Rows are points. Each copy is the shape, with its points in the same order, stretched, turned, moved and blurred by noise. Is it also mirrored, or only turned?
In the rows, 128 means zero.

Shape (6 x 3):
[[ 66 116 124]
 [108  88 113]
 [106 128  58]
 [158 103 163]
 [172 157 125]
 [136 187  74]]
Copy 1 (6 x 3):
[[ 85  94 119]
 [138  90 111]
 [123 119  53]
 [166 131 168]
 [159 186 127]
 [121 190  69]]
Copy 1 is: only turned
Copy 2 (6 x 3):
[[ 70 108 118]
 [115 105  93]
 [106 160  74]
 [171  88 149]
 [174 162 156]
 [129 203 124]]
Copy 2 is: only turned

Shape (7 x 4):
[[115 171  79 139]
 [165  93 133  81]
 [178 115 114 117]
 [ 94  80 128  81]
 [134 154 164 174]
 [147 138  65 179]
 [142 151 141 204]]
Copy 1 (7 x 4):
[[142 139  61 133]
 [117 137 181  80]
 [151 163 155 100]
 [ 68 106 149 112]
 [173  99 148 168]
 [144 191  93 158]
 [179 132 133 195]]
Copy 1 is: mirrored
Copy 2 (7 x 4):
[[120  75  94 118]
 [174 163 144  84]
 [184 129 129 110]
 [109 185 130  87]
 [141  90 181 160]
 [153  93  78 163]
 [148  82 158 187]]
Copy 2 is: mirrored
Copy 3 (7 x 4):
[[139 143 186 124]
 [177  96  94 112]
 [191 120 121 134]
 [125  61 118 110]
 [131 161 117 183]
 [180 134 194 164]
 [145 159 144 201]]
Copy 3 is: mirrored
Copy 4 (7 x 4):
[[130 131  65 146]
 [159  71 169 105]
 [177  83 140 143]
 [ 85  76 149  89]
 [141 156 155 178]
 [151  99  75 201]
 [147 148 133 210]]
Copy 4 is: only turned

Shape (12 x 6):
[[ 82 123 159 151 126  99]
 [147 145  85 170 138 110]
 [141 110 149 136  87 164]
 [181 149  87 145 144  87]
 [100 126 169 112 107 113]
 [106 152 173 180 151 123]
 [158  87 180 161 170 188]
 [155 156  80 125 158 117]
 [ 87  88 110 109 177  93]
 [145  74  72 171 189 177]
 [104 155 129 104 113 143]
 [175 153 178  91 118 186]]
Copy 1 (12 x 6):
[[ 82 152 142 175  95 113]
 [173 145 103 147 110  93]
 [138 131 141 162  93 191]
 [190 135 130 108 109  83]
 [ 85 157 162 146  96 152]
 [123 152 156 208 126 107]
 [142  78 145 193 162 174]
 [173 158 110 107 139 104]
 [ 70 125  96 113 138 100]
 [159  85  49 159 168 129]
 [118 187 131 135 119 161]
 [164 152 185 134 141 215]]
Copy 1 is: only turned
Copy 2 (12 x 6):
[[100  95 135 112 167 120]
 [150 130  51  84 145 120]
 [142 110 129  96  94 170]
 [186 151  59  90 140  98]
 [121 115 161 134 136 128]
 [107 122 129  63 186 150]
 [185  80 132  62 154 224]
 [174 159  57 119 151 130]
 [153  72  94 174 184 122]
 [192  60  25 101 156 204]
 [118 154 119 145 132 151]
 [177 174 161 103 104 201]]
Copy 2 is: mirrored
Copy 3 (12 x 6):
[[102 104 155 153 140 110]
 [148 126  75 131 169 127]
 [140 121 153 120 112 193]
 [178 121  62 125 142 106]
 [113 120 168 137 100 119]
 [140 125 156 191 165 128]
 [170  79 135 201 116 223]
 [146 145  60 139 124 123]
 [ 82  71  84 157  98 104]
 [125  74  37 167 142 217]
 [106 165 138 132 103 139]
 [182 167 158 156  63 193]]
Copy 3 is: mirrored

Shape (12 x 9):
[[152  89 202 173 102 131 105 128 106]
 [113 106 132 140 165 138 145 134  99]
 [173 137 130 144 146 181 179  97 127]
 [161 116 140 135 149 106  95  62 124]
 [ 60  82 143 147 116 157 225 112 106]
 [ 36 127 109 168  96  64  93 133 148]
 [151  88 120 156 107  75  95 129 125]
 [164 125 124  69 104  24 104 126 169]
 [135  71 112 145 125 131  88  90 175]
 [102  99 158  76 120 174  99 133 152]
 [171 128 106  57 125 178 137  85 102]
 [ 44 123 114 164 116 173 114 127  99]]
Copy 1 (12 x 9):
[[144 144 204 190 114 164 160 143 135]
 [124  97 142 116 161 191 159 136 136]
 [193 176 111 105 154 181 166 129 155]
 [152 134 142 145 135 137 141  87  83]
 [ 95 126 171  89 153 218 204  90 209]
 [ 15  97 121 179 101 133 153  87 139]
 [129  85 139 175 106 114 175 108 116]
 [138  85 144 147 134  20 118  99 133]
 [161  95 128 158  69 155 126  70 129]
 [129 108 181  99  91 158  78 136 164]
 [181 142 134  32 119 136 127 138 118]
 [ 50 129 132 110  92 219 155 134 143]]
Copy 1 is: only turned
Copy 2 (12 x 9):
[[ 88 128 164 156  74 129 148 186 118]
 [ 81 112 141 150 158 125 155 126  92]
 [128 154 145 174 191 155 169 171 122]
 [168 124 143 174 105 135 113 126 120]
 [ 47 119 202 134 167 142 233  98 119]
 [ 72 132 111 158  85  79 161  55 166]
 [138 100 113 151  81  96 159 138 130]
 [200  76 132 103 100  36 114 124 191]
 [131  81 106 156 115 161 141 122 162]
 [ 84  99 138  81 152 155 114 139 164]
 [174 143 138  89 182 163 143 149 119]
 [ 34 169 117 144 140 158 173  89 110]]
Copy 2 is: only turned
Copy 3 (12 x 9):
[[124  67 224 115 106 111 120 125 131]
 [144 110 141 138 130 159 151 140 101]
 [203 150 151 118 128  97 182 116 132]
 [136 144 176 121 162 103  86  95 100]
 [135  57 118 154  89 128 217 114  81]
 [ 41 122 148 216 103 148  87 113 127]
 [124  97 163 153 116 105  51 133 125]
 [ 71 130 113  95 161  57  33 150 146]
 [145  99 149 145 124 121  68  57 149]
 [ 86 102 127  74  96 139 132  94 156]
 [168 175 114  53  96 103 134 109 100]
 [104 133 152 173  59 186 160 101 111]]
Copy 3 is: only turned

Shape (14 x 11):
[[138 143 168  72 102 129  85 134 102 130 134]
 [ 87 198  88 168 115 177 110  91 145 165 132]
 [160 135 161 103  62 133 118 158 137 151 114]
 [137 124  77 127 167 101 113 162 139 160 139]
 [187 130 119 131 143 148 118 176  76 103  93]
 [152 107 139 113 124 180 149 133 103 121 152]
 [156 166 116 158 138  67 150 149 133  98 132]
 [160 156 122 114 190  71 120 155 185  88 128]
 [ 27 142 117 136 123 166 137 144 123 171 142]
 [ 45 110  84 155 112 161 122  78 104 178  85]
 [160 163 170 107  98 122 112 156  87 133 140]
 [187 140 133 106 189 111 180 159 100 144  97]
 [189 124 121 166 174  80 131 130 103 143 125]
 [178  99 211 121 134 140  71 177 122 136 101]]
Copy 1 (14 x 11):
[[163 121 155  67  81 128 136 116  88 126 123]
 [ 65 191 122 131 127 154 140 105 135 194 166]
 [180 104 126  95  50 142 162 132 138 158 126]
 [145 105  68 124 176 117 162  97 118 156 131]
 [160 101 115 130 142 185 171 192  81 125 115]
 [115  80 152  88 114 149 179 159 101 146 180]
 [169 151 104 155 138 116 192 155 137 100 122]
 [182 130 119 106 194 122 162 119 176  86 116]
 [ 32 114  96 107 104 138 165  67 105 142 139]
 [ 21 128  96 150 114  96  98 113 109 179 116]
 [179 124 149 107  79 144 175 131  78 123 127]
 [158  84 141 126 176 128 228 152 107 142  78]
 [177 100 127 179 181 108 163 146 105 144 120]
 [205  53 167 120 106 170 124 119 115 118 113]]
Copy 1 is: mirrored
Copy 2 (14 x 11):
[[ 97 145 146  75 103 148  93 139 119 156  62]
 [154 130  42  84 166  62 116 148 143 152 125]
 [129 135 138 119  76 131 128 159 154 152  58]
 [121 122  80 156 177 187  91 153 146 169 101]
 [159 155 108 134 116 204 132 166  78 117  73]
 [161 128 148  96 107 169 140 156 108 156 126]
 [140 167  92 189 140 155  98 100 126 120 108]
 [118 169 108 150 175 211  95  90 174 102  99]
 [ 75 102  93 108 174  89 138 183 132 154 154]
 [119  37  71 106 179  68 143 159  97 155 107]
 [121 178 142 119  94 142 104 144 103 151  69]
 [129 170 125 163 160 215 178 112 114 164  79]
 [169 142 128 187 176 180 107 117  96 156  76]
 [140 162 207 108 136 173 105 186 124 111  36]]
Copy 2 is: mirrored
Copy 3 (14 x 11):
[[ 93 136 173 102 123 110  76 116 109 108 125]
 [121 183  72 136 115 172  85  39 104 178 153]
 [126 124 142 110  88 141  79 147 145 126  94]
 [136 177  66  84 150 101 115 128 131 130 130]
 [174 153 120 113 136 132 113 153  65  86  57]
 [142  97 136  90 142 152 138 123  71 119 128]
 [141 170  84 161 118 121 141 117 134  77 113]
 [172 203 123 116 155 103 121 123 176  76 142]
 [ 80 179 103  76  90 162 145  80  80 170 184]
 [131 159  78  80  62 115 129  39  44 195 144]
 [ 85 139 152 142 125 135  98 146 106 104  91]
 [171 163 131 113 164 122 183 134 120 128  51]
 [161 149  86 157 152  86 149 139  96 134  94]
 [171 149 189 119 121 116  83 198  85 132 121]]
Copy 3 is: mirrored
Copy 4 (14 x 11):
[[146 120 192  92 129 158 122 146  82 125 119]
 [130 135  80 181 110 156 106 110 114 154  96]
 [143 109 189 117  83 165 156 167 107 113  95]
 [148 136 109 105 171 132 142 178 168 111 105]
 [129 125 148 114 173 192 164 150  94  48 115]
 [115  97 145  95 126 195 174 137 113 123 151]
 [174 126 134 140 154 107 202 140 120  94 117]
 [210  94 161 129 201 125 180 153 158 119 114]
 [ 78 106  90 140 131 127 127 175 110 176 116]
 [ 47 103  92 145 116 119  85 111 135 131  91]
 [146 147 178 107 126 161 162 151  71 115 119]
 [135 120 148  87 196 171 223 140 131 105  83]
 [136 166 154 118 177 137 184 122 160  86 119]
 [127 132 249 130 156 188 143 180 126 101 132]]
Copy 4 is: mirrored

Shape (15 x 12):
[[160 168 159 181 216 108 102 109 130 131 116 113]
 [108 118 100 136 142 128 178 128 113 144 152  93]
 [112 104  97 108 185 210 104  73 124 154  92 128]
 [124 162 163 141 123 104 113  52 134  90 135  85]
 [115 121  44  36 131 140 168 121 188  85 109 110]
 [113  99 123 141 134  49 115  99 114 100 124 112]
 [ 89  83 111  30 184 173 133 140 189 130 111  97]
 [110 145 143 114 109 140 143  94 182  86 140 123]
 [185 132 155 141 130 129 132 170 117  65 106 182]
 [138 100 112 101  91 132 113 168 152 150 111 160]
 [133 196 151  65 136 173  84  94 132 121 124 104]
 [134 113 160 118 133  92 175 130 140 122  68 124]
 [168  37  89 207 102 163 102 148  93 120  80  77]
 [131 147  74 224  87 161 139 175 143 154 106  93]
 [192 157  88 177  89 139 129  96 153 146 168  87]]
Copy 1 (15 x 12):
[[136 157 155 229 169 110 162  94 151 160 139 123]
 [119  85 108 125 121 122 186 114 113 141 151  98]
 [150  86 143 166 129 219 120  66 107 171 105  96]
 [146 175 121 154 100 101 129  81 170 105 151  81]
 [145  55  68  74 181 144 117 116 153 115  69  58]
 [100 103 124 159 123  70  94  99 124 111 177  82]
 [101  41 153 101 175 187 132  99 181 151  86  50]
 [119 137 101 112 116 141 131 117 182  99 113  96]
 [121 160 158 146 175 121 125 175 106  94 108 143]
 [125  65 135 124 118 142  98 187 137 140 113 114]
 [177 174 147 114 126 158 130 122 176 171 101  73]
 [105  84 167 140 124  78 136 106 142 104  90 115]
 [140  67 138 227  94 156 136 169  43  83 151  61]
 [130  97  69 208  77 137 187 200  94 139 105 101]
 [217 122  64 173 106 129 179 167 149 117 160 110]]
Copy 1 is: only turned
Copy 2 (15 x 12):
[[219 161 172 169 155 101 121 130 118 164 134  57]
 [133 120  97 146 115 147 163 143  83 144 148 114]
 [139  83 118 118 149 210  95  71  85 138 142  50]
 [177 165 136 120 104 104 153  68 144 110 148  93]
 [ 97  96  43  65 177 210 141  98 181 110 154 129]
 [138 116 133 151 153  69 147 121 130  82 130 116]
 [ 97  78 129  60 181 205 123 109 134 164 194 111]
 [138 150 135 117 109 163 126  73 177 129 157 148]
 [210 127 167 144 145 164  77 168 158 110 100 176]
 [129  61 124 107 111 148  86 156 153 147 102 155]
 [184 150 112  49  99 160  77  78 126 161 157  85]
 [157 130 172 103 156 136 174 142 135 133  81 138]
 [150  48 159 187  87 175 131 181 122  58 107  45]
 [128 136 112 194  60 168 128 199 143 141  74  71]
 [196 101  69 174  47 132 149 129 160 141 116  83]]
Copy 2 is: only turned
Copy 3 (15 x 12):
[[163 161 157 190 179 120  48 124 108 164 163 144]
 [ 81 125 132 170 163 134 171 141 102 131 175 121]
 [105 105  99  99 169 214  87 151  79 153 121 150]
 [123 115 149 128 156 119  79  64 113 105 178 100]
 [ 72 143 104  92 157 166 156 153 162  56  85  96]
 [122  89 158 149 171  69 111 114 102  78 146 138]
 [ 48  95 140 103 150 196 104 197 159  96 107 107]
 [ 82 122 149 122 115 153 115  79 147  97 141 115]
 [191 154 169 178  88 154 112 130  95  83 125 153]
 [128  95 120 137  71 137 144 162 126 126 104 137]
 [132 147 106  79 102 176  57 131 126 128 175  98]
 [125 125 205 147 141 118 137 132  90 114 106  93]
 [153  54  83 237 140 150 139 141  29 121 101 114]
 [ 92 147  67 237  89 109 162 115  69 175 119 112]
 [154 122  64 189 135 137 154  81 142 162 165 102]]
Copy 3 is: only turned
